Each row is a point. Each copy is the shape, with its points in the same order, stretched, turned, moved and blurred by noise. Say if it was mirrored as well.
(in the rows, 128 means zero)

Shape (6 x 2):
[[140 142]
 [ 85 135]
 [123  79]
 [105 176]
 [108 106]
 [188  93]]
Copy 1 (6 x 2):
[[122 151]
 [ 87 106]
 [181  96]
 [ 56 147]
 [138 105]
 [218 152]]
Copy 1 is: only turned
Copy 2 (6 x 2):
[[134 130]
 [145 178]
 [ 79 180]
 [179 141]
 [110 176]
 [ 69 123]]
Copy 2 is: only turned

Shape (6 x 3):
[[181 119  96]
 [112 124 184]
 [105 151 145]
 [110  74 109]
 [184 176 153]
 [ 62 126 120]]
Copy 1, 6 rows:
[[161  73 154]
 [143 163 119]
 [108 160 141]
 [193 106 188]
 [103 123 103]
 [118 158 185]]
Copy 1 is: only turned
Copy 2, 6 rows:
[[179 130 156]
 [ 80  95 111]
 [ 82 145 114]
 [158 109  86]
 [ 98 141 157]
 [ 96 177  77]]
Copy 2 is: only turned
Copy 3, 6 rows:
[[101 100  66]
 [180 131 138]
 [137 115 152]
 [ 94 164  95]
 [171  64 110]
 [ 99 149 174]]
Copy 3 is: mirrored
Copy 4:
[[146  45 173]
 [ 45 114  95]
 [ 98 138  86]
 [135 130 183]
 [ 78  37  84]
 [129 197 108]]
Copy 4 is: mirrored

Shape, 9 rows:
[[108 149 100 128]
 [ 98 129  85 109]
 [ 64  89 106 142]
 [104 171 214 149]
 [133 110 126 152]
 [107 140 143  83]
 [154 189 149 135]
 [154  79 142  63]
 [163 107 108 172]]
Copy 1, 9 rows:
[[139 146 115 178]
 [143 165 129 191]
 [157 237  88 143]
 [ 62 128  69  49]
 [159 159 120 121]
 [ 91 129 144 116]
 [100  65 119 136]
 [132 133 195  70]
 [182 137 120 135]]
Copy 1 is: only turned
Copy 2:
[[104  97 140 115]
 [100  85 105 108]
 [160  53  90 150]
 [180 131 222 102]
 [153 134 137 156]
 [121 118 127  62]
 [110 163 213  99]
 [142 180  67  78]
 [147 159 145 187]]
Copy 2 is: only turned

Shape (10 x 6):
[[172  79 136 103 148 170]
 [185 171  91  71 119  91]
 [158  99 178 101 141 193]
 [108 157 109 114 172 115]
 [103 104  87 126 118 121]
 [199 104 152 135 123 151]
 [142 175 113  91 135  60]
 [ 89 148 103 117 107 134]
 [143 131  95 153 117 158]
 [188  70 182 119 120 160]]
Copy 1 (10 x 6):
[[ 64  95 168 189 114 169]
 [ 74  46  84 104  80  61]
 [101 123 127 249 127 174]
 [141  68 120  92 148  81]
 [ 88 105 166  76 142 152]
 [ 75 148 147 175  79 153]
 [ 95  88  76  71 132  24]
 [141 101 109 100 143 139]
 [130 104 152 109  78 160]
 [ 47 170 161 208 103 169]]
Copy 1 is: mirrored
Copy 2:
[[115 152 195 148 117 151]
 [114  85  98 172 132 185]
 [133 122 186 105 103 122]
 [ 92 139  77 168 110 147]
 [112 174 102 144 158 160]
 [132 115 181 159 136 137]
 [ 96  82  63 144 131 158]
 [128 150  79 118 140 157]
 [138 165 132 163 151 155]
 [133 116 218 110 141 103]]
Copy 2 is: mirrored
Copy 3, 10 rows:
[[167 117  51  92 155 148]
 [100 224 122  57  86 149]
 [210 110  98  94 177 155]
 [102 120 143 116  78 106]
 [ 82 141 113 140 159  84]
 [169 161  66 124 149 192]
 [ 65 180 166  88  85 146]
 [107 163 162 127 146  79]
 [145 164  95 152 125 103]
 [176 125  63 101 183 196]]
Copy 3 is: only turned

Shape, 13 rows:
[[178  96 137 141 158 147  71 161]
 [105 150 117 106 162 112 161 124]
 [162  96  63 105 160 146 134 183]
 [123 165 139 107 150 154 149 128]
 [108 102  96 138 141 115 114 114]
 [127  96 129 137 162 142 130 119]
 [108 116 139 117 133 112 162 144]
 [122 111 143 110  79 130 126 124]
 [109 133 136 187 136 117 162 149]
 [111 139 105 126 144 163  44 127]
 [130 102 142 156 155 157 131 114]
 [197 108 138 121 142 161 110 108]
 [119  97 121 102  65  76 110 110]]
Copy 1 (13 x 8):
[[132 164 145  88 171 180 131 102]
 [126  89 113 117 114 111 177 104]
 [127 162  81 102 107 154 199 110]
 [107 101 146 131 116 157 145 129]
 [154 140 121 118 129 117 131  79]
 [161 134 150 119 126 150 139  81]
 [156 108 120 105 112 111 169 129]
 [156 145 129 130 163 115 123 152]
 [155 112 117  93  74 150 117 130]
 [ 91 171 163 127 148 131  99  75]
 [157 141 166 132 120 169 123  86]
 [144 131 150 133 182 210 121 106]
 [173 145  95 116 185  75 127 140]]
Copy 1 is: only turned
Copy 2, 13 rows:
[[172 161 156 162  97 106  60  97]
 [ 95 123  68 107 145 151 132 157]
 [107 195  60 145  96 146  75 129]
 [118 113  80  95 121 105 108 134]
 [ 99 172 140 119 136 162 127 137]
 [116 159 116 127 150 127  90 111]
 [105 138  98 141 158 119 146 138]
 [116 141 132 138 118 106 188 104]
 [ 67 154 150 150 168  75  86 171]
 [160 181 176  78  79 136  76 134]
 [107 155 145 124 147 106  73 107]
 [145 122 118 148  82 119  79  48]
 [115 144 141 152 111 165 249 108]]
Copy 2 is: only turned
